Each row of a before or after table is a point. The points were changed in one or more steps. Then noise was added and the rows were shuffled. The steps act on how far a point lies along the listed directions, d1 being the first. Name the steps. A step turns or swaps two directions, mirrors them in a line or flattens them onto one, adds a multiple of one to another, or multiplies one. Angles are multiples of 10 degrees, from the lower direction toward the higher: turns from -170 to 170, lines from 10 to 170 but not 90. Use the fewest steps. Two steps may share a direction if one is a turn and the other turns, adds or multiplies; they go together, in the order done. Otherwise the lowest direction goes first.

Directions:
(1): [ 24 -12  37]
(2): [  0 -44 -14]
Before:
[[  26 -105    7]
 [  -9  -21  -13]
 [   6   -6   19]
 [  -2   -9    4]
 [   6  -33  -15]
 [ -13   23   31]
 [  18  -25  -26]
 [ -21  -28  -12]
 [ -23  -33  -34]
 [ -22    4  -17]
 [ -11   59  -12]
 [ -25   -6  -19]
 [  13  -19    1]]
After, 13 rows:
[[ 24  32   2]
 [ 12  31  18]
 [ -6  25   7]
 [-16  49   6]
 [-18 -24 -54]
 [ 39  53  87]
 [ 14  10  15]
 [-21  25  -3]
 [ -2   2   9]
 [-16  30  17]
 [-20 -37   2]
 [  7 -13  16]
 [-21  12  -9]]
Steps: mirror d1 and d2 in the line at 10 degrees

Directions:
(1): [ 17  -7  -4   4 -12  32  21   9  65]
(2): [  0 -22 -34  47  -4  42 -12  -8 -24]
(3): [ 58  10  -5  -6  41   3 -28 -21   4]
(4): [ 43 -20  19  22 -24 -23  42 -11 -19]
(5): [-10  42  25  24  37  24  35   7 -10]
Before, 10 rows:
[[ 35 -37 -32  24  14   8 -46  -3 -17]
 [-15 -13 -12   6 -56 -20 -21   8  16]
 [ 22  36   0 -16  19  26 -10  10  50]
 [-18  47  25 -22  17  -2  21  12  -1]
 [ 10  54  16  -4  44  17   2   6  22]
 [  7 -11   4   9 -37  -6  42  -4  -6]
 [ 41 -42 -40  11 -27  -7 -36 -24 -28]
 [ 34 -40 -18 -22 -68 -60   7   1 -19]
 [ -9  37 -29 -17  28  29 -22  -6   5]
 [-29  -8 -14  12  -5  22  12   4 -39]]
After:
[[ 40   5  24 -32 -21 -39  24  -3   7]
 [  2 -26 -32 -14 -53  -9   3  -9   1]
 [  7  37   7   6  31  12  10 -12 -25]
 [ -6  36 -11   1  18   0 -56  -1   2]
 [-23  -5   8 -18 -51 -42   5  12 -23]
 [-24  74  -9 -24  58  34 -10  25  22]
 [-46  13 -40  28   8  71 -15  12  13]
 [ 38 -18 -27  15  13  33  -3 -15 -12]
 [-40 -27 -32  44  -5  50 -13  29   9]
 [  8 -15  19  -7 -53 -45  31   5  -2]]
Steps: turn d1 and d3 by -160 degrees; multiply d2 by 1.3; swap d4 and d5

Directions:
(1): [-31  12  -2 -24   0  36 -52  -8 -34 -13  51  15 -17 -13  10  28  38  11]
(2): [-16  19 -15  21  37  32  13 -25  14  -2  -4  59  48  17   7  24 -14 -34]
(3): [ 44  29  25 -17 -12  -1  -9  19 -57  -2  -5  38  -1 -23 -28   1 -47 -14]
Before:
[[  2 -20 -18  10  11  -1  28 -12  33   7 -40 -11  23  24  -2 -12   6 -16]
 [ 31  -6  -3  -3 -18 -27  30   7 -12  19 -46   6  -7  -4 -22 -10 -42 -10]
 [  1   9   1  -7  -7  11  -4 -15 -16 -19   6  15 -12   6  -5   0   0   7]
 [ 18   8  -9 -10 -29 -14  -3   2  -6  -7  10 -41 -14 -16   0 -13  10  36]
 [ 56   0  25 -12 -28 -34  18  39 -18  17 -19 -16 -28 -22 -29 -34 -33   1]
 [ 22   1  13 -13 -21  -6  13  12  18  11  -7 -22   0  -1  -6 -19  -9  12]
 [ -6  39   2 -25  12  74 -39 -29 -36  -4  35  94  25 -17 -10  49  -6 -26]
 [ 20  22  -1   8  27  23  -2 -17  -4 -14  -3  43  41  -7   8  16 -32 -27]
 [  2 -20   4 -28   0  -5 -21  14   5 -13  19 -30 -30  -2  -2   5  17  30]]
After (9 x 18):
[[ 11  11 -10 -15 -28  -7 -12  -1 -12  -9  19 -38 -15 -18   3  -8  18  37]
 [  8 -26 -12   6   0 -14  26  -4  29  10 -39 -33   5  19  -6 -21  10  -3]
 [ 28  -6  -2  -3 -18 -23  26   6 -14  16 -41   7  -8  -3 -20  -8 -40 -10]
 [ 25  21  -2  17  32  21  11 -19   5 -13 -14  46  52  -2   6  12 -43 -33]
 [ -4  46  -5  -6  33  81 -14 -41 -16   0  15 120  57  -2 -11  51 -28 -48]
 [ 20   1  14 -18 -22  -5   7  11  12  10  -1 -24  -3  -4  -5 -17  -3  16]
 [  0  11  -2  -3  -2  12  -2 -19 -13 -20   5  23  -5   8  -5   2  -1   3]
 [ -3 -17   3 -30   1   1 -29  12   0 -16  26 -27 -29  -4   0  10  22  33]
 [ 43   6  20 -14 -23 -21   8  32 -23  14  -6  -3 -24 -23 -24 -25 -26  -2]]
Steps: turn d1 and d2 by 20 degrees; add 0.5 times d3 to d2
